Every row gives one point. Examples show where two turns around zero, p and q, send a point. Write where each new point lands after one turn and then the other. Backwards means that the second turn is done in reverse. Each puzzle has new turns, and all numbers are rounded.

Turn p:
[20 24 -8] => [ 22  21 -10]
[-29 -31  -3] => [-29 -31  -1]
[-21  28 -21] => [-15  21 -31]
[  7 -20  28] => [  1 -12  33]
[25 -1  3] => [24  0  8]
Turn q:
[  6 -25   8] => [  5 -26   5]
[ 13  16 -11] => [14 18 -6]
[-20  37  27] => [-25  32  29]
[  1 -28 -23] => [  5 -24 -27]
Where do these land?
q, then p: [ 11 -27   6] => [  9 -26  12]
p, then q: [-10  -2 -17] => [ -4  -3 -19]
p, then q: [48 26 20] => [40 27 33]
q, then p: [-15   5 -23] => [ -6   2 -27]
q, then p backwards: [-23   7  33] => [-21  -7  34]
q, then p: [-11 -10 -19] => [ -4 -12 -20]

Turn p:
[ 33  22  -8 -16  10   0] => [ 36  20  -6 -10   8   7]
[ 29  24 -35  20  32   1] => [ 30  27 -39  26  14   8]
[16  6  5  0 27 18] => [20  1  2 13 23 17]
[-17 -35   5  -7 -12  -8] => [-20 -32   1 -14  -6 -11]
[-29   5  -2  -7  -8  -5] => [-28   9   3 -10   0  -4]
[-10 -15  16  -4 -36  16] => [-15 -18  23 -11 -28  11]
[-21  -8  18  14 -14 -23] => [-22  -7  15   6 -11 -29]
Turn q:
[ 11  26  32   1   3 -10] => [-1 17 39 -4  5 -8]
[-34 -28 -31  23  10   9] => [-18 -25 -42  27   9  -2]
[-13  11   1 -18 -36  -9] => [-16   9   3 -12 -39  -3]
[ 12 -21  17  12  -2  13] => [ 10 -22  14   9   4  18]
[-16  12 -26 -19 -12  20] => [-17  19 -29 -10 -12  16]
[ 13  -1 -22  12  11  -4] => [ 19   6 -16  12   9  -6]
[ 27   0  30 -10  26 -18] => [ 22  -5  33 -21  23 -14]
Where do these land?
q, then p: [ 15  -8   0  41 -11 -15] => [ 16 -12   2  33 -22 -17]
q, then p: [ -2 -48 -23  12  -9 -18] => [  8 -35 -36  -1 -26 -12]
q, then p backwards: [-13  19   7  -6  14  -9] => [-20  10   6  -8   5 -16]
p, then q backwards: [  3   9 -20 -13   2 -10] => [  3   8 -19 -17   7   0]
p, then q: [ 12  28 -12  16 -23  20] => [ -3  28   8  18 -21  26]
p, then q: [  5  10  19 -23 -12 -12] => [  2   3  23 -27  -5  -5]
p, then q: [-44   1  14 -12  30  22] => [-40 -12  -1  -1  44   2]
p, then q: [ 24 -10  16 -16   8  21] => [ 20 -14  11 -11  15  25]

Turn p:
[  0  13 -17 -32 -47  34  10  -7  -3] => [-12  -9 -27 -27 -49  28   7   9  -6]
[ -6  21   5 -14  30 -12  42   2  29] => [-25  20   8 -19  17 -16  42 -20  16]
[ -4   6   4   0  27  -8 -11  12 -38] => [  5   4  10  -5  26 -15  -9  17 -34]
[-13   2   9  39 -16 -12 -29   4 -14] => [ -2   7   8  39  -5  -5 -37   8 -10]
[ 40 -19 -11   0   9  -4  10  15  -9] => [ 33  -8 -13   9  15   1  27  14  -1]
[-22  18  -1  18  17 -14   3 -46  -3] => [-13  20  10   3  10   4 -16 -48 -19]
[-13 -15   2   5  -5 -32 -36  24  11] => [  9  -2  -2  13   3 -37 -34  13  22]
[-22  -3 -16   8   5  34  -8  13   7] => [-30 -21 -12  -1  13  16 -13  12   6]
[ 25 -33  20  -6 -24  -6  17 -17   3] => [ 34 -18  15   8 -29   5  20 -14  10]
[ 15   9   5 -16   3  21   1  -1  16] => [  0   6   1 -19  -1  21  11   8  16]
Turn q:
[ -5  24  -8 -11  -4   4  11   2 -22] => [ -3  15   1 -11  -4   4  14   8 -28]
[-43 -20   2  16   8 -19 -36 -30  24] => [-33 -24 -21  14   7  -1 -50 -28   5]
[ 14   9  21  14 -11  20   3  30 -16] => [  3   8  26   5 -11  20  12  32   9]
[-35 -24  26  22  12 -32   5   8   7] => [-45 -11  18  16  10 -28 -21  -1  17]
[ 16   7 -16 -29 -16  43  24  -3   3] => [ 23  -3  -6 -35 -13  22  40  -8  -2]
[ 25   1  24  14  -3  21  19 -17 -14] => [ 13  10  34  13  -6  20  19 -17   4]
[  6 -36  -1  15  12 -11 -20   2 -20] => [ 10 -32  12  31   7 -12 -14   7  -4]
[ 11  27  -4 -38  15  18   5  -5  17] => [ 21  19  -9 -43  17  11   5  -8  -3]
[ -3  28 -37  -1   8 -12   8  10  24] => [ -5  22 -44  -7  17  -9  13   8   1]
[ 14 -18  -6  -1 -22 -33 -21   1  -4] => [ 16  -7 -10  19 -25 -28 -21   6   1]
Where do these land?
p, then q: [-12 -19  32  10   1   6   3 -18   4] => [ -5  -6  28   4 -10  11 -17 -19  17]
q, then p: [-14   3  16  26   0 -27   6  -8   5] => [-22  16   9  15   0  -8 -26 -15   1]
p, then q: [-10  10 -44 -23  21  13 -36  16 -28] => [ 24 -28 -21 -14  28 -13 -10  36 -36]
p, then q: [ 14  -1 -23   0  25  14   4  23 -16] => [  3 -13   2  -1  33 -11  23  19  -9]
p, then q: [  8 -11  31 -11   1 -30   7 -19  19] => [ 12  31  13  -1 -14  -8 -12 -30  20]
p, then q: [-22   5  -2 -15   1  -3  23  -3  -6] => [-14  -4   6 -10 -11 -18   1 -13 -19]
q, then p backwards: [-21  19 -29 -22  25  21 -23  48   0] => [ 10   8 -27 -27  24  38 -21  38 -23]
q, then p: [ 42  30  -2  15 -23  28  -2 -12  -6] => [ -7  18 -10  11 -16  50  26  18  -4]
q, then p: [ -3 -24  23   4 -28 -21   8   1   0] => [  2   4  12  18 -32 -16 -14 -11  18]
p, then q: [ 18 -12  -4  17 -24   1  10 -29  28] => [  4   3 -16  13 -15  27  16 -32  20]
